Every row gives one point. The window is the flat piece filled in between its corners: a triangle in 3 columns, a solid with four corners in 4, and so on. A path goes straight from each point to the next, and from the last back to the first. List the points from which the path goes on through the window.

Window (3 x 3):
[[-21  -2  14]
 [-46  40 -15]
 [ 66 -54 -16]]
Path:
(1): [31  4  5]
(2): [-33 -33 -39]
(3): [ 15 -67 -15]
(4): [ 56 -10 -14]
(5): [ 9 26 30]
(6): [-37 -21   0]
(7): [ 18 -61 -60]
(8): [35 10 -2]
Through the window after points: 1, 3, 5

Window, 4 rows:
[[ 33  35  -1 -61]
 [ 10 -43   8 -22]
 [-34  39 -16 -11]
 [  0 -57 -29  39]]
Path:
(1): [-23  19  20   3]
(2): [-32  43 -72 -30]
(3): [  5  19 -38 -64]
(4): [ 49  35  39 -27]
(5): [ 39 -60  20  51]
(6): [-23 -40 -55  14]
(7): [ -2  10 -13 -58]
(8): [ 38  -5  37 -27]
(9): [  1  56  19 -35]
(10): [ -3  31 -51 -34]
(11): [ -5 -17 -41 -63]
(12): [ 11 -10  21 -24]
(13): [ 39  39   9 -44]
(14): [ 17  14 -14 -56]
(15): [ -8  -7 -33 -58]
(16): [  4 -23  14  -1]
Through the window after points: 1, 3, 5, 13, 15

Window:
[[ -8  21 -32  41   5   3]
 [ 45  -6 -80  28  95  71]
 [-14  49  31  11  16 -13]
 [  6  13  18  -1  -8 -44]
 [  6  37  16  -5 -36   2]
 [-46  17   9 -30  11 -12]]
Path:
(1): [ 10 -32  12  -3   7  21]
(2): [  0  18  34   9 -20  -6]
(3): [  4  58 -52 -29 -13  -4]
(4): [  8  87 -15 -28   1   6]
(5): [  6  10   4  12 -10   8]
(6): [-46 -12  21  28  32  -5]
(7): [  6  60 -38 -27 -13  -2]
(8): [ 18  35   0  -4  -9 -38]
(9): [ -9  -3  23   6   4 -27]
(10): [-3 -9 17 -1 19 -2]
(11): [  6  46 -12 -13   8   6]
(12): [ -1  65 -47   7  23 -22]
Through the window after points: 2, 4, 6, 8

Window (8 x 8):
[[-58 -20  -4  51  -2  10  52 -15]
 [-48 -32 -14 -56 -15  46  26 -30]
 [-66 -38 -27  69 -28  51  29  13]
 [ 40  39 -46  53  39 -28 -37  14]
 [-10  19 -22  -3  31 -52 -55  26]
 [-14  -7   8 -95 -39   3  24  19]
 [  7  26  25 -16   3 -12 -46   6]
 [  3 -39  19 -52  11   0  -4  18]]
Path:
(1): [  2 -18  -4  -5 -28 -15  -8   8]
(2): [-19  25   6 -28  32   5   0  25]
(3): [ 11  34  -7   3  31  -4 -22  15]
(4): [  7   3 -12  12  -8 -27 -36   4]
(5): [  7 -51 -15 -39 -30  -9  -6 -49]
(6): [-84  15   1  12  23  54  49  36]
(7): [-59  10  14 -28  19  41  17  29]
(8): [-25 -60 -15  -1 -49 -17  24 -35]
Through the window after points: 3, 5

Window, 9 rows:
[[-24 -12  20   6 -27  25  14  23  45]
 [-15  27  72 -14 -17 -47  34   9 -52]
 [-95  49   0  32  10  15 -55 -17 -27]
 [-17   3 -82  13  21 -25 -44  67 -11]
 [ 32   3 -23 -17  -8  67 -48  77  -2]
 [  1  -2 -17 -36  -2  18 -53 -14  25]
 [ 27   3  14  28  59  -2 -15  -9 -64]
 [ 24  19 -16  20 -52 -35  14 -63  64]
 [ 13  32 -31  18  33  17  69  14  19]]
Path:
(1): [  9  10  52  21   9  -1 -29 -15  58]
(2): [ -3  15 -51   8 -31  -4  24  -9  -7]
(3): [-33 -14 -24   3 -12  34  33  15 -21]
(4): [ 21  45   7   2  50 -19 -75  72   0]
(5): [ 37  27  46 -10  41   3 -28  48  46]
(6): [ -5 -13 -76  -3 -44  -3  26 -35  -5]
(7): [-14  -1 -48  18   6  12   2   3  -6]
(8): [  5  18 -13  10  13   6 -34  27  26]
Through the window after points: 1

Window, 11 rows:
[[ 28  -9  15 -37 -59  -2 -21  95  35  -9  -6]
 [  7 -12 -39 -68 -79   5 -10  13  21  21  -8]
 [-69  67  16  68 -54 -61  -3 -49 -26 -35  38]
 [ 20 -50  -7  82  50  -1  17 -16 -29   4  -4]
 [ 40 -28  30  30  38  23  42 -35  27 -16 -24]
 [ 29 -19  -7  28 -58   4 -29  36   8  -3 -72]
 [-44 -13  30 -21   0 -80  22 -32   4 -39   2]
 [ 16 -14   7   1 -66 -22  48  61  11  11 -29]
 [ 22   8  -8  50  50  21  37  25 -34 -26 -52]
 [ -5  37   5  30  58 -72  30 -48  19  11  -4]
 [  0 -41 -28  63  29  -4  36  -2  39 -48 -17]]
Path:
(1): [-66  56  49  55   2  28  13  -3  13  10 -10]
(2): [-25  -9   2  23  36 -23  19  -5  33  -2  -9]
(3): [ 41  -6 -10  35 -31 -52  30 -20  -9 -56 -21]
(4): [ 43  -6   4  34   6  -2  29  -5  -9 -30 -21]
(5): [-68 -22 -28  33  27  -2   6  42  23   4 -39]
(6): [-55   9  -1 -15 -47  -7  17  24  27  32 -32]
(7): [ 51  13  -2  28 -45 -41  11 -15  -4 -73  21]
(8): [ 32 -32  -4  52  22  -9  15 -22 -13 -24  -3]
(9): [-17 -14  14  47  20 -10  24  -6  -1  11 -14]
(10): [-31 -11   2   7  -8 -26   2   9  26  -3 -15]
(11): [ 31  -8  -6   1 -20 -46  41 -10 -23 -27  -1]
(12): [ 70 -13 -15  22 -42 -35  32 -14  -6 -35 -15]
(13): [-88 -26  16  18  49 -32  16  -4  35 -29  -9]
(14): [-28   0   9  14 -19 -19  13   6  22  26 -10]
(15): [ 35 -11   1  23  -1 -57  15 -32   5 -66 -16]
(16): [ 10  -4  -5  49  -7 -57  20  -4 -16 -46  -3]
Through the window after points: 2, 4, 8, 12

Window:
[[-60   2  27 -49  37   7 -35 -10 -44  12  30 -26]
 [-23 -11   6  51  24 -34  28 -16   4  51 -28  24]
 [ -2  -8 -41   2  -3 -61  41  -7 -10   5 -25 -19]
 [ 20  23  -9  44  21 -29  32 -11  27 -37 -31 -44]
 [ 16  -4  21 -37  47 -30 -22 -26 -48  -8 -24 -12]
 [ 21  34   7  52  -5 -66  48 -27 -16  45  38 -30]
 [ 18   6  29 -57  13  -3 -28  25  25   6  -8 -24]
 [ -2  14   3 -22  -2   4 -43  12 -63   5 -10 -11]
 [ -9  14 -12   1  -1  -8  50 -28 -15  45 -42 -52]
 [-22  17  16 -26  19 -30 -95 -17 -30  32  -1 -33]
 [ 44 -94   4   2  77  -3 -48  31 -11  71  70 -11]
 [ 36  10 -34   0  10 -17  -5 -43   2   4   3   1]]
Path:
(1): [ 21 -39   6  10   9 -29   1 -20 -18  15   6 -34]
(2): [  8 -36  12 -16 -11 -18 -31 -10   3  16  -1   2]
(3): [ 11  21  -1  -8  72 -27 -19   2 -43  59  37 -41]
(4): [  0  41  -1  -8  40 -14  -9  14 -36  18  11 -13]
(5): [ -5 -57  26 -17 -13 -28 -13 -23  25  23 -22 -41]
(6): [ -5  -5  14  14 -32  -7   2 -53 -20  -3 -17   1]
(7): [ 37   6 -28 -13  66 -44  -8  34  -9  35   1 -37]
(8): [ -7  24 -12  -2  34  -9   3   7 -25  55   0  -6]
(9): [ -3 -45  37 -21   4 -44 -34 -43 -20 -23  -5 -18]
(10): [ 13 -67   6  14 -10 -49 -10 -32  10  20 -26 -12]
(11): [  2  39 -23  -4  34 -22  30 -12  -9  16  -2 -19]
(12): [-17  45 -41 -40  72 -61 -30  -5 -10   7  33  13]
(13): [  9 -55  43  -8   2  18 -27 -11 -45  46  -3 -34]
(14): [  0 -34  41  45 -18  -8 -49 -39  -6  35  33 -66]
(15): [-41  26 -17 -76  64 -12  20  14 -46  10  -8  10]
(16): [  3   2 -12   1  38 -17   9   5  -6  32   3   4]
Through the window after points: 14

Window:
[[-14  -3 -15  47 -28   2   0  44  43  -7 -52 -11 -21  63]
 [ 12 -41 -13   6  71   6   0  18  -2 -21  15  52   2 -11]
 [ -7  35  20 -86  -8  16   7 -30  61   5  16  23  33  37]
 [-31  -1 -44 -37  65 -35 -47 -28   6  19 -36 -31  66  48]
 [-28  24  20 -15  56 -38 -43  17 -38 -51 -13 -38  66  15]
 [-70 -50  -9  36  15  23  25  11  -6  31 -12 -20  11 -19]
 [ 29 -56   3  -2  -9   5  58 -71  50  55   0 -47  57 -29]
 [-35 -38  11  -9  14 -29   4  -3   4  73 -59  67  -4  -6]
 [ -6  -4 -22  -1 -15   4   5  10 -25 -75 -68  14  20 -51]
 [ 70  -7  -3 -41  14  -4 -16 -56  11  -9 -38 -47 -31  -5]
 [ -7 -21   1  24 -19   4 -42 -38  46  14 -42  50 -20 -15]
 [ 20  49 -39  12  67   8 -25  35  24 -10   3  24  11 -27]
 [-12  49 -71  50 -16 -29  31 -26 -95 -13  -7 -13  42 -44]
 [-29   4  19 -59  39 -61   1 -20  13 -63   6  29  -4 -43]]
Path:
(1): [ -7 -44 -39 -33  -3 -44 -24  31 -10  -2  -7  -3  36 -17]
(2): [-17  -6 -55 -14 -42  -6  -9  64   8  -4 -11 -12   6  39]
(3): [ -9  -3  12  43  15  -4   5  -7  35  -3 -52   4 -10  22]
(4): [-25  27  12  26  31  28  18 -17  17   2 -57  25   9  25]
(5): [-13 -57 -34 -13  -5 -28  -7   5 -21  -8  10 -36  25 -61]
(6): [  5 -26   5 -29 -23  -6 -49  17   7  14 -20   9 -13   5]
(7): [-29  12 -11   9  78 -30  46 -48  15  -9 -19   6  27 -17]
(8): [ -9  40  12  25  50  23  34 -76  -8  14 -25  15   2 -26]
Through the window after points: 2, 4
